Each row is a point. Each copy is the shape, with its points in the same order, stretched, turned, moved and blurred by noise. Say if it was mirrored as well.

Shape:
[[-1.56  1.83 -2.43]
 [-1.42 -1.88 -0.40]
 [ 0.88 -0.89  0.60]
 [ 0.82 -1.73 -0.88]
 [-0.48 -1.32  0.87]
 [ 0.88 -0.96  1.60]
 [-0.27  1.48 -2.94]
 [ 0.93 -0.94 -0.62]]
Copy 1, 8 rows:
[[ 2.16  0.67 -1.93]
 [-1.10 -1.59 -2.30]
 [-1.01 -1.50  0.26]
 [-2.02  0.14 -1.01]
 [-0.85 -1.97 -0.88]
 [-1.00 -2.16  0.49]
 [ 1.62  1.88 -1.71]
 [-1.32 -0.06 -0.26]]
Copy 1 is: mirrored
Copy 2, 8 rows:
[[-1.28  2.45 -2.06]
 [-2.17 -0.85  0.37]
 [ 0.41 -1.69 -0.28]
 [-0.83 -2.05 -1.03]
 [-0.46 -1.31  0.89]
 [ 0.98 -1.82  0.53]
 [-0.82  1.54 -2.77]
 [-0.18 -1.50 -1.30]]
Copy 2 is: only turned
Copy 3:
[[ 0.39  1.13 -2.89]
 [-0.68 -2.25  0.08]
 [-0.07 -0.25  2.13]
 [ 1.39 -1.42  1.50]
 [-1.01 -1.08  1.54]
 [-0.74  0.01  2.57]
 [ 1.75  1.30 -2.42]
 [ 1.20 -0.21  1.30]]
Copy 3 is: only turned
Copy 4:
[[-2.73 -0.18 -1.96]
 [ 1.05  1.48 -1.60]
 [ 1.21 -0.38  0.92]
 [ 1.50 -0.43 -0.62]
 [ 1.15  1.32 -0.09]
 [ 1.19  0.46  1.72]
 [-2.29 -1.73 -1.66]
 [ 1.04 -0.72 -0.12]]
Copy 4 is: mirrored

Shape:
[[-1.46  1.93 -0.85 -2.07]
 [-1.75 -0.98  0.39  0.41]
 [-0.16  1.10 -0.29  1.45]
 [-0.13 -1.14 -1.24  1.54]
 [ 2.07  1.09  1.68 -0.28]
 [-0.64 -0.85  0.94 -2.38]
 [-1.65  1.88  0.90 -2.28]
 [-0.52  1.83 -1.65  1.66]
 [-1.21 -0.79 -0.69 -1.75]
 [-1.01  1.74  0.04  0.75]]
Copy 1:
[[ 2.58 -1.84 -2.00  0.83]
 [-0.87 -2.46  0.17  0.39]
 [-0.55 -0.28 -0.60  1.47]
 [-1.97 -0.81 -1.38 -0.35]
 [ 0.96  0.96  1.47 -0.08]
 [ 1.31 -2.24  0.53 -1.28]
 [ 2.78 -1.99  0.02  1.02]
 [-0.62 -0.02 -2.37  2.05]
 [ 0.87 -2.36 -1.26 -0.88]
 [ 0.30 -0.95 -0.54  2.08]]
Copy 1 is: mirrored
Copy 2:
[[-1.24  3.21  0.63 -0.22]
 [-1.48 -0.61 -0.31  0.72]
 [ 1.39  0.03  0.26  0.97]
 [ 0.39 -1.06 -2.10 -0.19]
 [ 1.53 -0.78  2.70 -1.97]
 [-2.45  0.36  0.91 -1.70]
 [-1.69  2.55  2.19  0.17]
 [ 1.72  1.20 -0.86  1.35]
 [-2.27  1.09 -0.74 -1.11]
 [ 0.56  0.89  0.69  1.46]]
Copy 2 is: only turned
Copy 3:
[[-2.07  1.47 -1.96 -1.40]
 [ 0.21  1.72  1.36  0.14]
 [-0.05  0.13 -1.07  1.94]
 [ 2.04  0.46 -0.13  1.13]
 [-1.20 -2.72 -0.88  0.68]
 [-0.98  0.27  0.87 -2.29]
 [-2.94  1.48 -0.82 -1.04]
 [-0.01  0.89 -2.36  1.95]
 [-0.25  1.25 -0.14 -2.04]
 [-1.01  1.15 -1.05  1.72]]
Copy 3 is: mirrored

Shape, 9 rows:
[[-0.69 -0.52  0.09 -1.61 -1.77 -1.06]
 [-1.33 -1.20 -0.64 -1.39  2.56  0.55]
 [-1.49 -0.77 -0.77 -1.19  1.88  0.53]
 [ 0.56 -3.43 -0.78  0.89  0.84  1.27]
 [ 1.31  0.01  1.93  0.51 -3.11  1.05]
 [ 1.06 -1.35 -0.92 -0.82  0.74  1.95]
 [ 0.16  0.32  2.37 -0.02 -1.62 -0.96]
 [ 0.92  1.52  0.65  0.82 -2.50 -1.74]
 [ 1.48 -0.02  1.38 -1.09 -1.00 -1.57]]
Copy 1:
[[-0.80 -0.36 -1.38 -2.66 -0.53  0.15]
 [-0.87 -0.74  2.53 -0.68  0.18 -1.97]
 [-0.96 -0.15  1.79 -0.88  0.33 -1.97]
 [-0.33 -3.09  1.25  0.96 -1.68 -2.02]
 [-1.03 -0.32 -2.03  0.02 -2.56  2.37]
 [ 0.29 -0.78  1.67  0.27 -1.82 -0.76]
 [-1.12 -0.70 -1.92 -0.91 -0.01  2.00]
 [ 0.30  0.52 -3.33 -0.47 -0.06  1.26]
 [ 0.64 -1.15 -1.17 -1.20  0.08  1.76]]
Copy 1 is: mirrored
Copy 2 (9 x 6):
[[ 0.03  1.37  0.13 -0.99 -1.61 -2.13]
 [ 0.81 -0.71  0.26 -1.59  2.89 -1.05]
 [ 1.26  0.21  0.46 -1.53  2.19 -1.31]
 [ 2.12 -2.11 -1.61  0.17  1.58  0.65]
 [ 1.42  0.72  0.99  1.99 -2.98  0.55]
 [ 1.95 -0.70  0.00 -1.15  1.02  1.27]
 [-0.84  1.06  1.94  1.30 -1.99 -1.64]
 [-1.39  2.71 -0.31  1.12 -2.04 -0.61]
 [-1.37 -0.11  0.93 -0.42 -1.93 -0.75]]
Copy 2 is: mirrored
Copy 3:
[[ 0.67  0.71 -0.80  0.73  0.42 -2.48]
 [-0.85 -2.03 -0.53 -0.77  2.59  0.92]
 [-0.84 -1.41 -0.70 -0.89  2.13  0.43]
 [ 1.49 -3.33 -0.97 -0.42  0.00  1.41]
 [ 1.81  1.04  1.06  2.24 -2.54 -0.27]
 [ 1.60 -1.00 -0.65  0.08  1.20  1.88]
 [ 0.75  0.49  2.02  1.76 -1.11 -1.59]
 [ 1.76  2.28  1.74 -0.05 -1.98 -2.18]
 [ 2.26  0.72  2.07  1.29  0.76 -1.89]]
Copy 3 is: mirrored
Copy 4:
[[ 0.72  0.02 -0.54 -0.66 -1.82 -1.13]
 [-2.12  0.47 -1.88 -0.76  1.46 -0.35]
 [-1.68  0.70 -1.88 -0.13  1.03 -0.69]
 [-0.83 -1.14 -1.18 -1.04  1.28  2.69]
 [ 0.80  1.07  2.52  0.19 -2.02  1.11]
 [-0.43  1.69 -0.80 -1.58  0.70  1.42]
 [ 0.15 -0.58  1.75  0.34 -1.71 -1.00]
 [ 2.37 -0.24  1.76  0.93 -1.35 -1.29]
 [ 0.90 -0.35  1.72 -1.67 -0.89 -1.75]]
Copy 4 is: only turned

Shape:
[[ 0.13  0.85 -1.66  0.74 -0.03  0.39  0.74  0.22]
 [ 1.22 -2.64 -2.11 -1.72 -1.33  1.06  0.03  0.55]
 [ 0.49  3.11  1.39 -0.14  0.89 -0.64 -0.17 -1.17]
 [-0.38 -1.60 -1.08 -3.44  1.18 -1.56  1.57 -0.10]
 [-0.88 -0.07  1.01 -0.32  1.22 -0.82  0.16 -0.88]
 [ 0.76  0.77  1.28  0.98 -1.38  0.59  0.04 -0.73]
 [-1.55  1.59  1.54  0.17 -0.65 -0.08  2.09 -1.92]
 [-2.28  0.00  1.80 -0.28  0.03  0.54 -0.76 -0.82]
 [ 1.84  0.25  0.50  1.28  0.17  2.41  0.68  0.48]
 [-0.79 -3.24 -1.08 -2.28  1.50 -2.71  1.09 -1.79]
 [ 1.29 -0.70 -1.72 -0.79 -1.00  0.96  2.97  1.38]
 [ 2.11  0.80 -0.11  0.89 -0.54 -0.31  0.40  2.59]]
Copy 1 (12 x 8):
[[ 0.09  0.83 -0.96  0.96 -1.20  0.31  1.23 -0.43]
 [ 1.77 -2.65 -0.01 -0.30 -1.48  0.21  2.23 -1.05]
 [ 2.24  3.01  0.46  1.20  0.33 -0.54 -1.53  0.69]
 [ 2.71 -1.10 -1.96 -1.34  0.96 -2.70  0.89 -1.17]
 [ 0.96  0.73 -0.57 -0.80  0.60 -1.03 -1.42  0.15]
 [ 0.62  1.37  2.00  0.20 -1.48  0.35  0.08  0.19]
 [ 0.11  3.20  1.14 -1.23  0.42 -0.64  0.21 -0.99]
 [-0.10  0.06  1.58 -0.74  1.55 -0.42 -1.51 -0.20]
 [ 0.78  0.81  0.57  0.09 -1.86  2.22  1.15  2.09]
 [ 2.26 -1.58 -2.67 -2.82 -0.09 -2.36 -0.78 -2.09]
 [ 1.07  0.35 -0.66 -0.35 -1.73  0.05  4.28 -0.10]
 [ 0.31  0.76  0.18  1.63 -2.56 -0.73  1.75  2.02]]
Copy 1 is: mirrored
Copy 2:
[[-0.44  0.52 -0.71  0.93 -1.12  0.62  0.90  0.21]
 [ 0.13 -2.62 -3.58  0.99 -1.21  0.23 -0.71 -0.51]
 [ 0.43  0.08  2.77 -1.78  0.05  0.57  0.76  0.32]
 [-2.54 -3.29 -1.78 -1.73 -0.89 -1.38 -0.20 -0.69]
 [-1.37 -0.75  1.06 -0.51  1.20 -0.80 -0.70 -0.28]
 [ 2.09  0.67  0.79  0.00  0.13 -0.15 -0.07 -0.68]
 [-0.39  2.02  1.44 -1.98  1.05 -0.57 -0.11 -1.64]
 [-0.63  0.47  0.75 -0.61  1.95 -0.86 -2.31  0.44]
 [ 2.13 -0.23 -0.73  1.16  1.22  0.71  2.15 -0.07]
 [-3.79 -4.38 -0.41 -0.91 -0.57 -2.18 -1.44 -2.24]
 [ 0.12 -0.42 -3.35  0.02 -1.21 -0.29  2.27 -0.48]
 [ 1.64 -0.49 -0.52  1.15 -0.80 -1.03  2.36  1.67]]
Copy 2 is: mirrored

Shape, 15 rows:
[[ 1.91 -0.78 -0.32 -0.64  0.81 -1.09 -0.05  1.06  1.12]
 [-0.98 -0.62  0.70 -0.15  1.85  0.17  1.05  0.64 -0.32]
 [-1.03 -0.39 -1.93  1.54 -0.07 -0.65  1.18  0.86 -0.82]
 [ 0.10 -1.25  0.90 -1.12  0.16 -0.02 -2.31  0.99  0.79]
 [ 1.08 -1.04  1.01 -0.92 -0.72 -1.48  0.77  0.05  2.39]
 [ 1.42 -1.46  1.01 -0.74  0.00  0.63  1.34 -1.60  0.18]
 [-0.43  2.05  0.67 -1.34  0.63 -0.88  0.54  0.48  0.06]
 [ 3.45 -0.37  0.21 -0.99 -0.33 -0.10 -0.90  0.47 -0.60]
 [-0.74  0.70  1.06 -0.03  0.17 -0.19  1.09  0.55  1.57]
 [ 0.79 -1.21  0.58 -1.01  0.42 -1.97  1.22 -1.07  2.47]
 [-0.40 -0.84  0.59 -0.83 -3.35 -1.56  1.02  0.06 -0.13]
 [ 0.95 -0.68  1.12  3.33  1.09  0.23  0.16  0.89 -0.62]
 [-0.98  0.25 -5.52  4.15 -0.33  5.15 -2.03  0.77  0.45]
 [-0.42 -0.97 -0.34  2.77  1.55 -1.06 -1.27 -0.63 -0.82]
 [-0.44  0.11  0.01  0.98 -0.16  0.43 -1.84 -1.92  2.00]]
Copy 1:
[[-0.19 -1.73  1.44 -2.58  0.57 -0.14 -0.20 -0.05  1.12]
 [-2.11  0.93  0.71  0.00  1.49  0.99 -0.23  0.40 -0.43]
 [-1.24 -0.97 -0.91  1.82  0.66 -1.24 -1.16  1.40 -0.08]
 [-0.37  0.20  1.50 -1.98 -2.03  0.05 -0.65 -1.34  0.36]
 [-0.17 -2.40  1.78 -1.24  0.26 -0.73  1.39 -1.65  1.39]
 [-2.11 -1.75  0.23 -1.67  0.54  0.24  1.45 -1.47 -1.08]
 [ 0.13  1.35  1.51 -0.95  1.03 -0.61  1.33  0.66 -0.34]
 [ 0.36 -2.36  0.54 -3.88 -1.36  0.23  0.39  0.33 -0.42]
 [-0.33  0.31  0.51 -0.12  0.91  0.08  1.34 -0.48  0.98]
 [-0.76 -2.07  2.08 -1.34  1.88 -0.91  1.01 -2.31  0.64]
 [-0.61 -2.87  1.08  1.91 -1.81 -1.97  1.79 -0.35 -0.44]
 [ 0.48 -1.42 -1.91 -0.01  0.25  2.59 -1.10  0.76 -0.04]
 [-1.45  1.35 -6.37 -0.92 -2.12 -2.32 -2.73  0.78  1.95]
 [ 0.48 -0.38 -1.11  0.50  0.46  0.62 -2.76 -0.55 -1.60]
 [ 0.72  0.28 -0.92 -1.45 -0.63 -1.25 -0.01 -3.11 -0.36]]
Copy 1 is: only turned
Copy 2:
[[-0.73  1.02 -1.44  0.07 -1.87 -1.04 -1.18  0.90  2.47]
 [ 0.24  0.51 -0.54 -0.51  0.50 -0.60 -0.39  1.97  0.17]
 [-0.97  1.74 -1.06  0.11  1.00 -0.45  1.96  0.44 -0.14]
 [-1.92 -0.48 -2.42 -1.95 -0.79  0.08 -1.76  1.24  0.72]
 [-0.06 -1.66 -1.03  0.89 -2.07  0.31 -0.74  0.03  1.50]
 [ 1.70 -0.95 -1.62  1.37 -0.73  0.36 -1.43 -0.44 -0.14]
 [-0.63  0.25  0.80 -0.95 -1.41 -2.31  0.18  0.22 -0.47]
 [-0.53  0.91 -2.38  0.51 -2.99 -1.24 -2.14  0.09  0.08]
 [-0.37 -0.33  1.03 -0.27 -1.17 -0.01  0.11  0.37  0.26]
 [ 0.35 -1.89 -1.00  1.53 -0.92 -0.45 -0.96 -0.26  2.48]
 [-1.07 -2.59 -2.40  0.23 -1.83  0.28  1.71 -0.29 -2.19]
 [-1.02  1.67 -0.64  2.34 -0.52  0.68 -1.57  1.96 -0.12]
 [-1.13  6.85  0.35 -3.79  3.72  3.33  1.17 -3.52  0.08]
 [-2.14  1.47 -1.72  1.69  1.82 -0.24 -1.27  1.35  0.71]
 [-1.15 -0.35 -0.06  0.01  1.36  1.03 -1.77 -2.22  0.52]]
Copy 2 is: only turned
Copy 3 (15 x 9):
[[ 0.84 -1.60  1.14 -0.37  0.03 -0.25 -0.72  1.41 -0.42]
 [ 1.04  0.75  0.46 -1.05  1.55  0.05 -0.85 -0.42 -0.40]
 [-1.60  1.16  0.33 -0.18  1.09 -0.01  0.48  0.81  1.25]
 [ 0.23 -1.72  0.01  0.79  0.17  1.20 -1.13 -0.85 -0.75]
 [ 1.11 -1.81  1.39  0.04  0.05 -0.34  1.27  0.53 -1.19]
 [ 1.37 -0.83  1.13 -2.38 -0.11 -0.20  1.16 -0.61  1.09]
 [ 1.88  0.90 -0.42  0.19 -0.63 -0.74 -0.69  0.93 -1.52]
 [ 0.90 -1.40  1.58 -1.34 -1.97  1.07 -1.12  0.42  0.57]
 [ 1.42  0.09  0.23  0.29  0.80  0.01  0.77  0.60 -1.22]
 [ 1.94 -1.65  0.62 -0.41  0.75 -1.95  1.28  0.35 -0.26]
 [-1.55 -0.23  1.33  0.14 -1.21 -0.10  2.65 -0.13 -0.80]
 [ 0.88  0.48  2.54  0.45  1.94  1.91 -0.91  0.14  2.14]
 [-1.82  0.99 -4.48  0.14  1.62  3.85  0.87  2.15  5.30]
 [-0.17  0.48  1.10  1.04  1.78 -0.06 -1.37 -0.68  3.58]
 [ 1.85 -0.58 -1.32  1.47  0.22  0.32  1.06 -0.71  2.25]]
Copy 3 is: mirrored

Shape, 13 rows:
[[-0.22 -0.13  0.62 -0.95 -1.25  2.29  0.91 -0.49 -1.22]
 [ 1.38  0.97 -0.87  0.64  2.02 -2.08  1.02  1.69  2.45]
 [ 0.66  1.47 -1.20  1.93  2.20 -0.82  0.39  0.00  1.88]
 [-1.52 -0.92  1.49  0.12 -0.85 -0.70 -0.03  0.31 -0.46]
 [ 2.02  0.65 -2.68  0.86  2.95 -1.26 -0.61  1.03  0.30]
 [-1.62  1.40  2.15 -1.39  1.49 -0.82 -0.64 -0.36  0.79]
 [ 0.90 -0.33 -1.05  0.98 -0.82  0.31 -0.03 -0.71 -0.09]
 [ 0.48 -2.24 -0.98  1.36  1.27  0.79  2.50 -0.39 -0.84]
 [-1.35  0.72  0.95 -1.00 -0.09  1.94 -1.48 -0.78  1.17]
 [-0.95  2.79 -0.50 -1.22  1.60 -1.15 -1.18 -2.44  1.77]
 [-0.82 -2.02  0.22  0.13 -0.55  1.47 -0.95  0.17  0.36]
 [ 3.29 -0.49 -0.82  0.90  2.82 -2.27  0.88  0.01  1.90]
 [-1.73  1.69 -0.53 -2.37  1.16 -1.45 -0.17 -0.81  2.37]]
Copy 1, 13 rows:
[[-0.03  0.92 -0.60 -1.10  0.36 -0.33  2.67 -1.40 -0.43]
 [ 1.32 -0.46  1.18  3.48 -1.70  1.36 -1.97  0.59  0.45]
 [-0.14  0.91  1.45  3.23 -2.37  1.47 -1.18  0.31 -0.58]
 [ 0.05  0.83 -1.07  0.18  0.68 -1.77 -0.26  0.42 -0.14]
 [-1.18 -0.08  0.80  1.80 -1.31  2.52 -2.28 -1.07 -0.54]
 [ 1.91  0.57  1.21 -0.46 -2.58 -1.19 -0.30  1.66 -0.67]
 [-1.37  1.16 -0.52  0.70 -0.12  0.35  0.17 -1.52  0.51]
 [-2.54 -0.60 -0.25  2.25  0.73  0.22  1.55 -0.96 -1.31]
 [ 0.99  2.14 -0.26 -1.29 -1.90  0.68  1.41  0.89 -0.25]
 [ 0.99  1.18  1.41 -0.38 -5.28 -0.09 -0.75  0.49 -0.18]
 [-0.91  1.50 -1.83 -0.27  0.81  0.83  0.81  0.57 -0.12]
 [-1.07 -1.28  2.36  3.03 -1.82  1.39 -1.82  0.48  1.19]
 [ 1.85 -0.23 -0.07  0.06 -4.37 -0.30 -0.61  1.06  0.00]]
Copy 1 is: mirrored
Copy 2:
[[ 1.11 -0.85 -0.88  1.51 -0.74  2.74  0.86 -2.39 -0.21]
 [ 1.30  1.01 -1.34 -0.61 -1.68 -2.10 -2.31  3.04 -0.33]
 [ 2.02  1.23 -0.53 -1.05 -1.24 -1.66 -0.30  1.07 -1.25]
 [-0.22  0.03  0.35  1.60  0.79  0.69  1.43  0.80  0.95]
 [ 2.32  1.74  0.81 -2.44 -0.44 -1.08 -3.32  0.25  0.33]
 [-1.48  0.34  0.46 -0.51 -0.91  0.99  1.04  2.14 -2.00]
 [ 1.40 -0.34  0.25  0.47 -0.19 -0.79 -0.21 -1.82  0.58]
 [ 3.59 -0.48 -1.95  0.09  1.71  1.59  0.36 -0.65  0.92]
 [-1.18  0.21 -0.92 -0.35 -1.55  0.53  2.04 -1.43 -1.13]
 [-1.61  0.43  1.26 -1.68 -0.66 -1.42 -0.28  0.21 -3.99]
 [-0.05  0.01 -1.35  0.19  0.26  0.34  1.50 -1.36  1.71]
 [ 1.82 -0.98 -0.58 -2.43 -0.84 -2.44 -2.67  2.60  0.19]
 [-2.28  0.63 -0.75 -0.57 -0.27 -1.24 -0.92  1.30 -3.01]]
Copy 2 is: only turned
